Each row of a before or after table is a point. The points were changed in one or more steps. Then noise was added and the rows were shuffled. The steps act on how far a point lies along the listed directions, d1 being the first. Name the steps. A step turns or swaps two directions, mirrors them in a line or flattens them onto one, adds a multiple of one to another, or multiplies one. Angles are multiples of 10 degrees, from the lower direction toward the higher: turns from -170 to 170, lines from 10 to 170 but not 90. Use the fewest steps. Two steps may share a direction if one is a turn and the other turns, adds or multiplies; they go together, in the order done. Otherwise the lowest direction goes first.

Directions:
(1): [-4.4  2.4  2.6]
(2): [3.3 4.3 1.6]
(3): [-1.3  2.7 -4.8]
Before (12 x 3):
[[ 1.6  0.2  1.9]
 [ 2.5 -0.7  4.0]
 [ 3.2  1.6 -1.3]
 [ 2.0  2.0 -1.4]
 [-1.8 -2.5  1.1]
 [ 0.4 -3.9  2.4]
 [ 1.0  0.9  5.3]
 [-0.4  2.4  2.3]
 [ 4.3  3.5  1.7]
 [-0.7  0.2  1.3]
 [-1.6 -2.5  2.7]
 [ 0.3  3.3  1.1]]
After (12 x 3):
[[-1.1 -3.8  3.3]
 [ 4.5  3.0  2.7]
 [-0.5 -4.9  6.6]
 [ 1.3  3.1 -3.5]
 [ 1.8 -6.8  7.6]
 [ 2.1 -1.1  4.2]
 [ 2.9  2.4 -2.7]
 [-0.1  1.9  3.1]
 [-0.4 -0.4  2.3]
 [ 2.5 -2.3 10.8]
 [ 0.2  3.6  0.3]
 [ 4.0 -3.8  9.4]]
Steps: multiply d3 by 2.5

Directions:
(1): [-4.4 -2.5  4.6 -1.6  3.7  1.1]
(2): [ 0.6 -7.4 -1.9  1.8 -0.5 -1.5]
Before (9 x 6):
[[ 2.6  2.0 -2.3 -2.0 -3.9  0.7]
 [ 1.6  2.8 -2.3 -0.2 -0.1 -1.4]
 [-9.9  0.1  9.9 -2.4  9.3  4.0]
 [ 2.5 -2.7 -7.1 -0.1 -2.7 -4.8]
 [ 4.7  6.5 -1.2  0.2 -3.9  0.7]
 [ 0.5 -6.8 -0.7  0.7  2.7 -3.8]
 [ 3.8 -5.8 -2.2  0.8 -3.6 -0.7]
 [-5.8  2.2  3.7 -3.7  2.9 -2.6]
 [ 1.3  1.4  2.3 -1.1 -0.6  2.8]]
After (9 x 6):
[[-4.1  3.6  1.6 -2.8  1.1 -3.1]
 [ 0.9  1.0 -0.7 -2.8 -3.0  1.1]
 [ 0.5 -3.7 -5.3 -0.8 -1.4 -4.5]
 [ 2.7  5.2  1.1 -0.7 -1.9  1.4]
 [ 1.2 -6.5 -1.6  0.9  1.9 -4.2]
 [ 1.6  1.5  2.0 -0.9 -0.8  2.6]
 [ 2.5 -6.6 -0.9  0.3 -2.8 -0.6]
 [ 0.6  2.2 -1.3 -0.5  0.9 -1.0]
 [-4.6  2.7  4.1 -0.2  4.6  2.5]]
Steps: multiply d1 by 0.4

Directions:
(1): [-3.6 -0.3 -0.4  2.9 -2.2 -5.1 -0.1  1.7 -6.4]
(2): [-5.7 -2.4 -2.2 -0.6  2.6 -3.4  2.4  1.3  5.2]
(3): [ 0.4  5.2  3.0  2.9  3.6  0.1  6.1  1.0 -0.4]
(4): [-2.3 -5.7  5.5  0.9 -1.8  2.8  3.2 -2.5 -0.7]
(5): [-4.1  1.9 -0.8  6.0 -1.1  4.8 -3.3  1.1  1.8]
(6): [-2.1  3.0 -3.9 -2.6 -5.7  1.9  4.4 -2.4 -0.1]
Before (9 x 9):
[[ -1.7 -11.3   0.1  -2.6  -0.9  -2.1  -4.7  -0.5   2.8]
 [  4.1   4.2   1.2   2.0   0.9   2.9  -1.5   0.4  -1.6]
 [ -2.7   1.6   1.5  10.0   2.4   1.4  -2.7   3.7   1.2]
 [  2.7   4.6  -1.4  -4.1   2.2   1.8   2.7  -0.2   3.4]
 [  0.9   2.8  -2.0  -2.7   1.5  -0.4   1.0  -1.7   0.2]
 [ -0.6   5.7   0.2   0.0  -2.4   3.9   3.2  -3.7   1.1]
 [ -3.6   1.0   0.2   8.8  -0.1   0.2  -4.6   3.6   0.4]
 [  1.6  -1.2  -0.3   0.5   2.4  -1.5   3.1   0.5  -2.6]
 [ -1.7 -10.8   3.8   1.0   3.8  -1.5  -3.2  -0.8   2.4]]
After (9 x 9):
[[-3.5  2.9 -1.8  8.2 -0.8 -0.1 -4.7  3.8  0.6]
 [ 1.7  3.5 -0.5 -4.4  0.7  3.0  4.3 -1.2  3.2]
 [-0.3 -9.7 -1.2 -2.5  1.0 -3.5 -6.8  0.9  3.2]
 [ 0.5 -7.5  0.7  1.0  6.4 -3.9 -6.4  1.7  2.9]
 [ 3.8  5.0  0.4  1.5 -0.1  3.4 -0.8 -0.1 -1.6]
 [ 0.3  2.1 -1.3 -2.9  0.3  0.4  2.3 -2.7  0.0]
 [-2.2  3.9 -1.0  9.3  2.0  0.8 -3.0  4.3  1.3]
 [ 1.8 -0.8 -0.8  0.4  2.6 -1.7  2.9  0.7 -2.6]
 [-1.2  2.8  3.1  0.9 -2.1  4.6  3.6 -4.2  0.7]]
Steps: turn d4 and d6 by -40 degrees

Directions:
(1): [ 3.8  1.5 -3.0 -4.6  3.1 -4.5  0.4  2.7 -6.1  0.8  2.3  1.3]
(2): [ 6.0  4.4  1.9 -3.4 -5.0  1.9 -0.4  2.5  3.5  1.5  1.0 -3.0]
Before (11 x 12):
[[-4.8 -2.6  2.1  4.5 -0.8  4.1  1.0 -3.2  4.3 -0.3 -3.1  1.0]
 [ 0.1 -1.8  0.3  2.8 -0.5  1.0 -1.8  0.8 -0.1 -2.1 -0.7 -0.1]
 [ 5.7 -1.6 -1.2 -4.6  1.3 -3.6  1.7  3.4 -3.1  1.8  0.0 -0.9]
 [ 9.4  6.0 -2.2 -9.1 -1.2 -2.9 -0.7  7.8 -5.6  2.9  1.7 -2.1]
 [ 2.1  0.7 -3.5 -5.2  6.1 -6.0  0.5  2.6 -5.4 -0.7  3.1  4.0]
 [-4.3 -3.5  2.7  1.4  1.8  0.5  1.2 -3.2  2.0 -0.4 -0.8  0.9]
 [-5.6 -0.7  1.9  3.2 -0.9  3.5 -0.9 -4.2  4.1 -2.7 -3.0 -2.0]
 [-3.0  0.4  1.7  3.3  3.2  0.2  0.7 -1.5 -1.8  0.5 -2.7  0.0]
 [ 2.5  3.9  2.0  0.0 -5.5  4.0 -0.2  1.4  1.7  0.6  0.7 -3.0]
 [ 4.9  2.9 -3.6 -8.7  5.6 -6.8  0.0  2.7 -8.4  0.4  6.3 -0.5]
 [ 2.7  2.4  0.5  0.9 -2.4 -0.7  1.7  1.5  0.3  4.0  0.2 -2.0]]
After (11 x 12):
[[ 2.0 -0.9 -0.7  0.7  0.4 -0.6 -1.6  1.9 -2.2 -1.7  0.3  0.1]
 [-0.4  1.0 -3.3 -4.0  4.7 -4.1 -0.2 -0.4 -6.5 -1.6  0.8  0.5]
 [ 2.6  3.9  1.3 -1.3  1.8 -1.1  0.8  1.4 -2.9  1.7 -0.9 -1.0]
 [ 1.5  0.0 -3.0 -3.4  4.5 -3.6  1.7  1.3 -6.2  1.0  0.9  3.4]
 [-5.9 -2.4 -0.7  4.7  1.6  1.3  0.5 -2.1 -3.3 -1.6 -0.6  1.2]
 [ 2.6  3.4  4.1 -1.3 -5.3  4.1 -0.7  0.9  9.5 -0.3  0.4 -2.0]
 [ 2.0  0.1  0.7 -4.9  2.4 -3.3  1.5  0.8 -2.5  1.1  2.1  0.8]
 [-6.4 -2.1  4.6  6.8 -5.7  8.2 -1.4 -2.0  8.6 -0.7 -5.6 -3.0]
 [-0.3  2.5  6.2  1.1 -6.9  6.8 -1.5 -2.4 11.0 -0.5  0.9 -6.6]
 [-2.5 -1.0  0.4  4.9 -0.1 -0.3  1.9 -1.0  0.2  2.7 -1.4 -0.6]
 [ 0.5 -3.4  3.2  1.6 -3.4  2.9  1.1 -0.2  6.0  0.8 -3.2 -2.9]]
Steps: turn d1 and d2 by 140 degrees

Directions:
(1): [-2.8  6.7  1.6  5.6 -3.7 -3.4 -3.9  0.4 -4.1  4.2 -1.7  2.9  0.8 -1.2
  2.2 -1.4  0.8 -3.0]
(2): [-1.8 -2.3  6.4 -5.1 -2.7 -0.1  0.5  1.8 -2.9 -0.4 -8.2  1.7  3.0  1.9
  1.0  0.1 -0.6  3.8]
(3): [ 1.2  1.8  2.7  0.6  2.4 -3.4  0.4 -0.8  1.3 -1.8 -1.1  1.7 -5.5 -6.2
 -2.3 -6.7 -1.5  5.7]
(4): [-0.7 -0.1  5.5 -0.5 -6.7  4.1  0.6  2.8  1.0 -0.3  6.6 -2.2 -1.5 -4.1
  4.5  1.0 -1.0  1.6]
(5): [-2.0  2.1 -0.4 -2.4 -1.8  2.1  1.8  6.9 -1.2  0.0  1.1  3.4 -4.5  3.0
 -7.1 -0.8 -3.7 -3.5]
(6): [-3.0  1.2 -3.4 -6.1 -1.8 -5.9 -1.4  1.8  5.6 -1.5 -1.3 -0.5  2.2 -5.0
  1.7  1.3 -2.5 -3.7]
Before (11 x 18):
[[ 2.8 -2.5  6.0 -1.3  1.4 -0.9  2.1 -0.5 -4.3 -2.1 -6.1  2.3 -4.3  1.2
  -2.6 -5.1  0.3  6.6]
 [-2.5  1.4  5.4 -5.3 -4.2 -0.8  0.0  3.7  3.3  0.7  0.1 -0.2 -5.3 -5.9
  -2.0 -0.2 -5.0  2.6]
 [ 0.2  3.9  0.6  3.6 -2.9 -1.2  0.7  3.5 -4.5  0.7  0.5  1.9 -3.3  0.0
  -1.1 -2.3 -1.0 -2.4]
 [ 0.0 -0.5 -0.8 -0.8 -2.8  0.2 -3.2  0.5  1.9 -1.0  0.7 -0.9  3.1 -2.2
   4.5  2.0 -1.9 -4.1]
 [-2.1  1.3  7.1  0.0 -1.7 -0.6 -2.0 -0.9 -3.6 -0.2 -5.5  1.3  0.5 -1.5
   3.2 -2.7 -0.8  6.0]
 [-0.4  0.8 -0.9 -4.4  4.2 -4.1  0.7  1.6  4.1 -4.2 -4.2 -0.3 -5.5 -6.1
  -5.9 -4.0 -4.6  0.7]
 [-2.3 -1.6  6.0 -8.0 -4.4  0.0 -2.1  1.6 -2.9  0.1 -8.6  0.1  6.9  5.0
   2.8  0.1 -0.4  2.6]
 [-3.2  4.8 -0.7  1.3 -1.2 -1.2 -4.4  0.1 -1.6  2.9  1.5  0.9  0.6 -2.7
   1.2  0.8  0.7 -4.6]
 [ 1.9 -1.3  0.3 -0.6  3.6 -2.2  3.2 -0.3  3.6 -4.3  2.1 -2.4 -8.4 -2.5
  -3.1 -5.5 -2.7  3.1]
 [-0.6 -0.9  2.3 -1.0  2.1 -4.5  0.6 -3.8 -2.7 -1.1 -8.7  0.2  2.1  0.9
   0.7 -4.4  0.7  4.1]
 [ 3.0 -1.8  0.1 -4.8  0.0  2.3  3.4  0.8  6.3 -6.1  4.7  0.3 -6.6 -7.1
  -1.7 -2.7 -5.3  4.8]]
After (11 x 18):
[[  1.7  -4.5   8.3  -2.1  -5.8   5.1   2.2   2.1  -4.4  -0.7   0.0  -1.1
   -0.4   2.8   4.0   1.1   1.1   3.7]
 [  1.1   0.6  -2.6  -0.1   2.1  -3.8  -3.2  -1.4   2.3  -1.8  -3.3   1.1
    0.8  -3.4   0.6  -2.3  -2.1  -2.2]
 [ -2.4   0.6   7.1   0.4  -3.6   0.9  -1.9  -1.2  -3.5   0.1  -3.6   0.0
    1.8  -1.7   5.6  -0.9  -0.3   5.4]
 [ -0.1   3.8   1.3   3.3  -3.6  -0.9   0.5   3.9  -4.7   0.9   0.3   1.8
   -2.9   0.2  -0.7  -2.0  -1.0  -2.4]
 [ -2.5   1.2   5.8  -5.4  -3.9  -1.0   0.0   3.1   3.2   0.7  -1.1  -0.1
   -5.1  -5.9  -2.2  -0.6  -4.9   3.1]
 [  2.1  -2.1   1.1  -5.3  -2.6   4.4   3.4   2.0   6.2  -5.8   6.3  -0.4
   -6.0  -6.4  -0.3  -0.9  -5.3   4.1]
 [  0.5  -2.7   2.6  -1.8  -3.5   3.7   3.4   2.8   3.3  -3.3   7.6  -5.1
   -5.6  -0.9   1.8   0.2  -2.5  -0.1]
 [ -2.0  -2.4   4.0  -1.3  -5.3   1.5   0.6  -1.6  -2.6   0.3  -2.0  -3.5
    5.9   2.2   6.8   2.1   1.3   0.9]
 [ -2.7   5.3  -1.3   1.5   0.5  -2.8  -4.4  -0.2  -1.8   2.5  -0.2   1.7
   -0.2  -3.2  -0.3  -0.4   0.6  -4.1]
 [ -2.6  -1.3   2.7  -5.9  -5.9   4.1   0.8   5.6   3.8  -2.7   3.6  -4.2
   -1.0  -3.9   1.9   4.2  -4.3  -3.4]
 [ -1.3  -1.3   5.0  -7.1  -1.1  -2.8  -2.7  -1.1  -2.4  -0.6 -10.8   0.9
    6.5   3.6   2.0  -2.2   0.3   4.5]]
Steps: turn d2 and d5 by -10 degrees; swap d3 and d4

Directions:
(1): [ 1.3 -0.9  6.2  6.1  0.0  2.3  1.4 -3.8  3.6  2.2 -3.3 -3.1 -2.4 -2.2
  1.0 -2.7  0.6  4.1 -6.7  1.7 -1.4 -3.1 -4.8 -1.2]
(2): [ 3.7 -1.0 -3.2  3.1  1.8  2.6 -0.4 -0.1  4.1 -0.1 -1.9  3.3 -0.2 -6.8
 -2.7  1.3  0.8 -6.3 -3.1 -6.6  0.4  3.4  1.8 -3.9]
(3): [ 7.2  3.8  3.5 -3.8 -2.9  1.2 -0.3  0.1 -2.2  1.3  0.1  0.1 -5.1  1.7
  5.1 -1.5  0.8 -0.4 -2.1 -4.8 -4.5  0.0  5.6  3.1]
(4): [-2.5  1.3  2.3  2.8  1.6 -4.3  1.1  0.4  1.3  1.0  8.6  1.6  1.9 -2.8
 -0.7  4.8 -1.4 -2.5 -5.8  0.8 -2.2 -2.3  2.2  6.5]
(5): [ 3.8  3.6 -0.4  6.7  1.7  3.1 -3.7 -1.9 -2.4 -4.0  1.5  3.2 -4.6  3.5
 -3.9  3.9 -5.6  3.5  1.3  2.1  1.8  0.7  1.7 -0.5]
(6): [ 0.0  2.5 -4.2 -1.1  4.0 -1.5  4.0  1.1 -3.1  0.1  2.3  3.1  1.7  3.2
 -1.7 -1.1  4.5  7.9 -6.5 -4.1 -0.1  1.6 -1.0 -3.2]
Before (9 x 24):
[[ -1.9  -2.1  -6.1  -2.5   1.2  -1.7   1.7   0.5  -0.9  -1.3   0.5   2.3
    6.3  -1.6  -4.5  -1.3   0.0  -0.7   2.3  -1.7   2.2   6.2  -1.3  -3.6]
 [ -1.2  -1.6  -0.2   5.3   0.6   1.7   0.2  -0.2   3.9  -0.1  -0.8   0.4
   -0.9  -5.4  -3.4  -0.3  -0.7  -0.7  -4.3   0.3   1.8  -0.7   0.1  -0.4]
 [  5.8   2.5   5.0   0.7  -4.7   3.6  -3.5  -3.3   0.0  -1.1  -4.4  -3.1
   -6.1   0.1   1.7   0.5  -4.3   1.4   4.1   0.6   0.8  -2.6   0.9   0.1]
 [  1.5  -3.3   4.7  -4.0  -5.3   2.4  -1.5   0.8   4.2   3.1  -4.3  -4.3
    0.3  -4.3   7.4  -6.1  -0.3  -4.4   2.4   0.7  -0.7  -3.2  -2.9   0.8]
 [ -2.2   2.5  -3.4   1.7   3.1   0.3   0.5   1.4  -1.2  -2.0   0.8   1.9
    1.8   1.4  -2.7   1.3  -2.7   4.7   0.0   1.0   1.7   1.0  -1.8  -3.4]
 [  0.7   2.2   6.7   0.4  -1.2  -2.2   6.0  -0.2  -1.6   2.1   7.5  -1.1
   -2.4   2.6   4.2  -0.4  -0.1   6.5 -10.6  -0.3  -4.5  -5.2   0.0   8.0]
 [ -8.9  -0.7  -0.1   0.6   2.2  -3.1   2.9   1.0  -2.3   2.3   0.3  -3.5
    1.0   3.3  -2.0   1.0   3.1   6.8   0.3   6.2  -1.8  -1.9  -4.5  -1.0]
 [  2.6   2.2   6.8   1.2  -5.9   1.0  -3.4  -0.8  -1.7   0.3   0.8  -0.7
   -6.5   7.2   3.8   1.6  -5.5   0.3   4.3   6.4  -1.1  -3.3   2.2   7.6]
 [ -0.4  -3.5   1.4   8.7   0.1   0.4  -0.2  -2.2   4.8   1.0   0.1  -1.0
   -1.1  -7.5  -2.2   1.7  -2.8  -4.5  -2.8   3.3  -0.4  -2.0  -1.1   0.5]]
After (9 x 24):
[[ -4.1   0.6   3.3   1.9   1.9  -4.5   6.7   0.4  -0.6   1.4   9.7   0.0
    2.2   1.6   0.6   1.8  -0.5   6.7 -10.5   1.8  -2.1  -5.3  -2.9   7.2]
 [  0.2   0.3   1.0   3.8   0.0   3.2  -1.1  -0.7   1.3  -1.1  -3.3  -1.3
   -0.7   0.1  -1.2  -0.3  -3.8   3.8   0.5   3.2   1.0  -1.0  -3.2  -3.9]
 [ -7.5  -0.9   1.2   0.9   0.6  -1.2   1.7  -0.2  -1.6   1.9  -3.6  -4.8
   -0.6   3.9  -1.0  -0.7   2.8   7.2   2.5   6.3  -1.4  -1.6  -5.3  -3.0]
 [  0.5   0.8  -3.8 -10.5  -1.6  -1.9   1.4   5.8  -1.8   1.5   3.4   2.4
    4.0   0.1   5.6  -3.7   3.1  -1.2   1.0  -5.3  -0.3   0.5   2.1   0.8]
 [ -1.5  -0.6  -5.5   1.9   1.6   0.5   0.7   1.7   1.2  -0.6  -0.5   2.6
    0.9  -2.5  -4.8  -0.5   0.9   1.4  -2.9  -2.1   3.0   1.9   0.8  -2.8]
 [ -0.5   4.1  -0.4  -2.1  -1.6  -3.2  -1.4   2.7  -5.8  -0.9   7.4   4.3
   -2.5   9.9   0.5   4.3  -3.4   3.0   3.4   3.6  -0.1  -0.7   4.7   7.3]
 [  5.0   6.3  -1.8  -4.6  -1.4  -0.6  -0.8   0.6  -4.7  -2.0   3.3   2.3
   -2.7   3.7   0.4   3.1  -1.6   3.7   2.2  -4.1   0.8   0.5   5.4   1.4]
 [ -2.4  -1.0  -9.3   1.8   3.6  -2.0   1.7   2.3  -1.4  -1.1   2.9   4.3
    2.5  -1.7  -5.9   2.2   2.0  -0.2  -0.2  -1.7   2.5   2.8   0.8  -4.2]
 [  1.2  -3.8   2.2   1.4  -3.1   2.0  -0.8  -3.4   3.0   0.3  -5.4  -2.5
    1.2  -4.6  -1.3  -4.1  -2.5  -2.6   2.7   1.7   0.8   3.3  -3.1  -3.2]]
Steps: swap d1 and d6; turn d3 and d4 by 40 degrees
